Every row gives one point. Each copy is the shape, with its points in the same order, turned, moved and blurred by noise. Is it also mirrored, or only turned?
In the rows, 128 means zero.

Shape:
[[106 167]
 [ 85 121]
 [120 173]
 [101 135]
 [122  98]
 [ 90  92]
 [107 183]]
Copy 1 (7 x 2):
[[ 96  87]
 [145  81]
 [ 85  97]
 [126  91]
 [155 124]
 [171  94]
 [ 78  80]]
Copy 1 is: only turned
Copy 2, 7 rows:
[[ 94 150]
 [100 101]
 [ 87 161]
 [109 124]
 [140 106]
 [121  72]
 [ 87 166]]
Copy 2 is: only turned
Copy 3, 7 rows:
[[174 141]
 [159  92]
 [166 158]
 [156 114]
 [115 102]
 [132  73]
 [184 154]]
Copy 3 is: mirrored
Copy 4 (7 x 2):
[[ 67 127]
 [ 96  80]
 [ 69 142]
 [ 97 107]
 [133 100]
 [119  71]
 [ 53 135]]
Copy 4 is: only turned

Shape (8 x 2):
[[149 158]
 [134 100]
 [ 89  84]
 [144  68]
 [154 118]
 [ 95 152]
 [ 71  93]
 [149 155]]
Copy 1:
[[105 151]
 [136  89]
 [185  94]
 [131  60]
 [114 105]
 [162 157]
 [195 106]
 [106 142]]
Copy 1 is: mirrored
Copy 2 (8 x 2):
[[141  94]
 [ 90 126]
 [ 91 165]
 [ 60 117]
 [113  92]
 [151 147]
 [102 192]
 [138  92]]
Copy 2 is: only turned

Shape, 7 rows:
[[173 111  66]
 [104 174  80]
 [103  94 187]
 [138 128 140]
 [180 151  78]
 [116 154 115]
 [133 119 161]]
Copy 1 (7 x 3):
[[ 65  80 123]
 [127  90 188]
 [175 158  83]
 [117 145 136]
 [ 58 104 159]
 [127 114 157]
 [134 150 115]]
Copy 1 is: only turned
Copy 2, 7 rows:
[[198 133 122]
 [138 140  49]
 [ 63 168 159]
 [117 128 126]
 [174  98 106]
 [114 137  90]
 [ 98 138 142]]
Copy 2 is: mirrored

Shape:
[[ 89 184 110 157]
 [202  78  97 166]
 [114 114  86 120]
 [126 162 141  86]
 [129 110 142 103]
 [130  75 162 118]
 [100 103 133 181]
 [ 95 119 162 165]
 [144 171 155 172]]
Copy 1, 9 rows:
[[ 79 158 109  87]
 [109  43 125 188]
 [103 126 166 142]
 [167 125 148  87]
 [164 127 147 135]
 [179 112 129 172]
 [105 151  96 165]
 [135 164  88 142]
 [119 111  63  94]]
Copy 1 is: only turned
Copy 2:
[[ 91 132 172 185]
 [103 139  87  55]
 [139 121 162 114]
 [150  85 122 175]
 [166 120 113 140]
 [183 154  96 124]
 [125 190 138 137]
 [138 182 125 169]
 [ 85 140  97 176]]
Copy 2 is: mirrored
Copy 3 (9 x 4):
[[ 91 186 117 149]
 [130  53 188 189]
 [117 119 154 108]
 [122 119  75 121]
 [153 103 115 126]
 [197  96 133 139]
 [161 157 166 162]
 [175 164 132 158]
 [125 153 102 202]]
Copy 3 is: only turned
Copy 4:
[[169 187 170 121]
 [189  72  72 152]
 [155 115 149 180]
 [ 89 151 145 136]
 [104 101 146 142]
 [109  68 148 123]
 [180  92 176 118]
 [155 101 178  97]
 [163 149 127  87]]
Copy 4 is: only turned

Shape (10 x 6):
[[140 148  93 143  51 131]
 [115 149 147 127 141 134]
 [125 133  89 139 155 141]
 [113 162 173 101 149 136]
 [134 161  75 197 126  47]
 [ 99  41 152 148 163 106]
 [152 160 113 107 153 116]
 [123 119 124 143 132  79]
 [112  99  84 123 112  63]
 [ 35 132 102  99  84 139]]
Copy 1 (10 x 6):
[[157  91 173 166 120  85]
 [151 144 104 152 132 146]
 [ 99 137 141 151 148 152]
 [164 160  69 159 130 136]
 [113  42 157 170  91 190]
 [135 116 104  49 168 179]
 [103 136  99 165 107 130]
 [129  83 109 127 125 158]
 [107  50 118 123 146 128]
 [168  94 117 172 220 105]]
Copy 1 is: only turned
Copy 2:
[[112  68 124 131 164  79]
 [108 144 132 135 117 144]
 [146 121 104 103 108 137]
 [ 81 168 139 140 114 142]
 [125  65  39 145 164 170]
 [182 165 154 119 173 203]
 [108 155  85 127 115 119]
 [125 130 101 132 169 164]
 [131 121  89  88 201 147]
 [ 71 100 170  55 155 138]]
Copy 2 is: only turned

Shape, 13 rows:
[[147 100 112  79 116 141 144  85]
 [175 105 183 124 110 143 112 145]
 [168  99 118  89  91 184 178 121]
 [ 88 134  83  90 165 100  94 145]
 [114 176  98 125 129  93 117 153]
 [145  82 149  88  74 177 164 156]
 [ 97 138 157 164 183  86 168 160]
 [117 149 117 171 128 100 103 123]
 [ 58 147 144 158 153 123 127 132]
 [155 101 159 124 107 203 143 142]
 [ 57 117 169 132 131  89 156 132]
 [156 111 160  97  65 167 161 134]
 [108 213 116  97 170 102  90 117]]
Copy 1 (13 x 8):
[[107 148 177 137 127 155  93  88]
 [117 155 175 129  41  89 105 121]
 [127 153 180 177  69 168 106  64]
 [141  96 147 145 173  93  75 152]
 [148  57 142 123 126 102 108 129]
 [139 154 185 183  44 161  98 111]
 [120 105  41 126  95 105  93 141]
 [152 104 128  92 119 101 133 131]
 [142 118  81 140 125 111 142 169]
 [141 173 162 174  42 119 134  97]
 [109 122  87 126 101 151  98 176]
 [115 137 181 158  40 158 120 104]
 [ 92  59 144 132 169  68 133 132]]
Copy 1 is: only turned
Copy 2:
[[136 114 100 130  80 138 185 106]
 [109  90  72 160 130 103 110 122]
 [111 124  83 185  53 134 173 129]
 [142 163  93  49 125 175 132 129]
 [ 97 149 127  90 139 187 116 141]
 [115 133  48 197  94 130 164 141]
 [177 115 122 131 141 201  64 154]
 [123 146 148 112 152 150  98 107]
 [176 163 139 119 158 156 101 159]
 [126 131  77 185  84  92 123 146]
 [189 130 112 145 175 186 132 152]
 [102 114  78 197 107 125 168 143]
 [113 124 153  38 137 154 125 170]]
Copy 2 is: mirrored

Shape (11 x 8):
[[ 82 134 141 112 107 163 139 105]
 [141 123 144 155 128 196 132  95]
 [ 83 176 137 136 197  55 110 174]
 [138 102 169  83 112 193 148  84]
 [143 148 168 130 113 141 167  68]
 [106 167 150 136 167  77 164 192]
 [137 172 154 116  82 180 134 108]
 [118 168  89 116 166  54 131 150]
 [160  97 145 142  93  69 116 171]
 [158 145 129 106 123 176 167 122]
 [108 118 130 145 103 150 172 117]]
Copy 1 (11 x 8):
[[152 167 165  83 144 116 154 136]
 [ 89 149 160  98 167 137 139 186]
 [234 110  83 153  98 163  90 136]
 [ 95 143 176  49 159 157 167 133]
 [112  99 157  64 157 115 115 134]
 [189 122 101  96  71 149  79 152]
 [130 124 187  76 137 102 167 173]
 [192 106 140 157  82 164  66 112]
 [ 99 106 104 135  52 141 139 108]
 [121 132 193  79 120 154 126 175]
 [118 172 149  74 120 105 113 145]]
Copy 1 is: mirrored
Copy 2 (11 x 8):
[[133 151 150  89 139 159 123 161]
 [128  95 134 123 137 165 174 169]
 [140 178 123 156 124 181  88  22]
 [100 129 160 113 171 118 157 193]
 [ 79 126 109  96 125 127 157 148]
 [128 175 148 155  83 141 114  45]
 [ 96 154 126 126 110 168 144 195]
 [155 168  84 154 113 136  72  63]
 [167 209  95 158 123 114 188  98]
 [113 118 138 149 113 121 131 174]
 [150 135 140  92 104 131 151 147]]
Copy 2 is: only turned
